Each point is reached from the start by the listed moves, each made once or not at all, plus a little noise. Say if it took an odd or an even number of moves. Then give how often each move was made.

Moves:
(1): [  3 -33   6]
(2): [ 24   6 -38]
(3): [43  9 27]
Start: [39 15  0]
Points:
[ 64  24 -37] => odd (0, 1, 0)
[35 18  1] => even (0, 0, 0)
[81 24 26] => odd (0, 0, 1)

Moves:
(1): [-46  -2   4  28  33  27]
(2): [-43  10  29 -13   2 -11]
(3): [  1   0  -5  -3  28 -41]
(4): [-33 -84  -4  14  10   4]
(5): [  3 -28  10 -21  34  23]
(6): [ 33   7  26  23 -18   3]
Start: [-5  8  8  6 -9 -6]
Points:
[ -31 -109    9   -5   58  -19] => odd (0, 0, 1, 1, 1, 0)
[-95 -63  65  58  22  11] => even (1, 1, 0, 1, 0, 1)
[  0   5   4   3  19 -43] => odd (0, 0, 1, 0, 0, 0)

Moves:
(1): [ 15 -15   1 -14  12 -16  -8   2   5  15]
(2): [ 15  -6   9   2   9   0  -9   0  -1 -32]
(3): [-12   5 -20  21   4 -20  50 -10 -28   3]
(4): [ 15  -4  -9  30 -11  16 -45  -2 -12 -11]
(5): [ 29  23   8  11  16   6  -1  16 -10  -9]
(6): [  3   0 -27 -22  18  11   4   6  18   4]
(7): [ 10 -26  18  42   8  13  14  -6  42  26]
(8): [-20 -20 -18  21  -7   1 -13  33   9   5]
(9): [ 30  -2   1 -13 -33  10  13  19 -12  10]
Start: [-13  -5  15   8   2 -12 -16  14   0   7]
Points:
[ 30 -19  20  68  45 -28  39  17   9  41] => even (1, 0, 1, 0, 1, 0, 1, 0, 0)
[ 40 -46   3 121  33 -13 -27  45   2   6] => odd (1, 1, 1, 1, 1, 0, 1, 1, 0)
[ 27 -39  -2  47 -38  15 -72  64 -18 -20] => even (0, 1, 0, 1, 0, 0, 0, 1, 1)
[ 26 -70 -42  70  -5   3  -2  58  21  62] => odd (1, 0, 1, 1, 0, 1, 1, 1, 1)

Moves:
(1): [ 17 -21  24   8 -14  28 -16  18  -1 -22   2 -14  24  21   0]
(2): [ 12 -12 -21  10  24 -12  12 -10  13  -1   2 -23  17   1  -6]
(3): [ 17 -49  29 -45  27   4 -25  60 -14  -9 -26   5 -14  24  48]
(4): [ 28  17 -29  56   4 -47  36  -5  48  33 -19   9 -24  12 -58]
(5): [ 17 -21  27  30  27  41  24  -1   6 -23  29  -3  35  23  18]
(6): [ 17  16  18  12   4   3   5  -4  -2 -24  40   8   2  -1 -30]
(7): [ 15   1  21   1  37 -15  34 -34  14   0 -15  -9  18   2  -5]
(8): [ 12   0 -20 -23 -10 -32 -10   8 -21  15 -22  19 -14 -15   8]
(9): [  0   6  12  -9   9  17 -10  17 -17   2   3  -4  15   2  18]
(10): [  0  -6  -8 -24   6  17 -15  12 -10   5 -13   7 -16 -29  24]
(11): [-14 -28  -3 -34   3   6 -20  23 -11  21 -20  13  -6 -15  13]
(12): [ -8 -14  17  40 -11 -15 -21   2   7  -9   4  -3 -17  -8 -23]
Start: [  4  -7   4  -1   1  13 -32   6 -32 -22   7  -2 -30  17 -11]
Points:
[ 77  -2  -7  25 -10 -21 -26  33 -17 -12  -8  30 -58   8 -62] => odd (1, 0, 0, 1, 0, 1, 0, 1, 0, 1, 0, 0)
[ 93 -70  49 -64  68  -9 -52  98 -49  -1 -67  34 -45  15   6] => odd (1, 0, 1, 1, 0, 1, 1, 1, 1, 1, 1, 0)
[  63 -115   40 -121   85   27  -80  102  -83   -8  -84   -7   -2    7
   89] => even (1, 1, 1, 0, 0, 0, 1, 1, 1, 1, 1, 0)
[  59 -106   59   22   91    9  -19   63   11   -3  -51   20  -54   27
    3] => odd (0, 0, 1, 1, 1, 0, 1, 0, 0, 1, 1, 1)

Moves:
(1): [-25  -3  -6 -18  -5   7   8   9   1  -7  -4   8  -7  11   3  -4 -18  -1
   4 -21]
(2): [ 11 -10 -11   7  -1  26  14  13   2   6 -14 -11  36 -12  19 -35 -22  -3
  -1  -3]
(3): [  1 -25  -3  -3  -2  12   7 -33   8   3  20  22   7  -4  -3   3 -16   1
  -7  -1]
(4): [-11 -15   5  10  12 -18  20   0 -18  -8  -2  16  -9  13   6  -3  -7  -4
   7  14]
(5): [ -3   7   3 -19  37  17 -15   2   7   1  18 -22  16  16  -4  -4   4 -16
  14 -25]
(6): [ 11  27  -6 -17  -9  29  -2   3 -20 -44  -7   7  26   1 -11  -4 -23  12
  10 -17]
(7): [ -1 -23 -11 -14   2 -10   1 -14 -17   2 -23   5   5   1   7  19  14  16
  22  -5]
(8): [ -8 -13 -19 -23  -1  -2   1  11 -24   8   5 -15 -15 -10   5  13 -11   3
  -5   3]
(9): [-13  -4  14 -22   3 -31   3  -5 -19  -2  13   3 -10  11   5   4   9   7
  -4  -4]
(10): [-26  -9   7 -20   5   3 -18   2   1  -3  -2 -21  27  11  -2 -19 -22   6
  -9   2]
(11): [  3  17  -5  38 -24 -38  -5   0  -5   7   3 -17 -52  -3  21   0   3  -1
   2 -33]
(12): [ 12  14   5 -16   3  -6  10  -7 -11  11  12  17 -12  20  12  10  -9  13
  19  -4]
(13): [ -4  -1   1 -22 -19   1  -2  -9 -15   1  -5   6 -22  14  14   5  12   0
  15   3]
(14): [ -6  11   0  -8  10  -1 -19   3   9  20  -8  18  13 -25 -18   2  -8 -15
  -2   1]
(15): [  5 -15   6  15  -2   6  -2   3 -12  11   6  12 -19  -2  -9   1  18   8
  -4   5]
(16): [-10  -3   1  21   9  30  12  -9  -3  21 -13 -28   6 -19 -19   0   7  -8
 -27  22]
(17): [ -1 -15 -15  -2 -30  11   9  -2 -18  18 -12   0  11  20  -2  12  18 -24
  -2   6]
(18): [ 17  -6  -2   1   3   8 -12   0   6   3  -7  -8  -6   2  -3  16  10 -12
 -22   4]
Start: [-14 -23  27   7 -15  -5   5   8   7 -11   5   0  -7   7   5   4  -4  34
  -2  54]
Points:
[ -47 -121   26  -16   -7  -15   57  -16  -47   -3   -1   56   -5   24
   30  -12  -24   61   15   41] => odd (1, 1, 1, 1, 0, 0, 1, 0, 1, 0, 0, 0, 0, 0, 1, 0, 0, 0)
[-12 -68   3  40 -46  61  24 -24 -29  51   8 -36 -21  12  23 -13  21 -13
 -11  28] => even (0, 1, 1, 0, 1, 0, 0, 0, 0, 0, 1, 0, 1, 0, 1, 1, 1, 0)
[-76 -70  21 -68  13  32  -5 -22 -39  43  38   2 -37   2 -24  25  -5  19
 -18  39] => odd (1, 0, 1, 0, 1, 0, 0, 1, 1, 0, 0, 0, 1, 1, 1, 1, 0, 0)
[-42 -67  -7 -43  12  80  14 -33 -36  -3 -28  16  57  20 -41  43 -23 -18
 -10  30] => even (1, 0, 1, 1, 1, 1, 1, 0, 0, 0, 0, 0, 0, 1, 0, 1, 1, 1)
[  5 -56 -26 -77 -23  57  29 -13 -43 -25  -9  25  25  17  32  23 -78  67
  17   8] => even (1, 1, 1, 0, 0, 1, 1, 1, 0, 0, 0, 1, 0, 0, 0, 0, 0, 1)
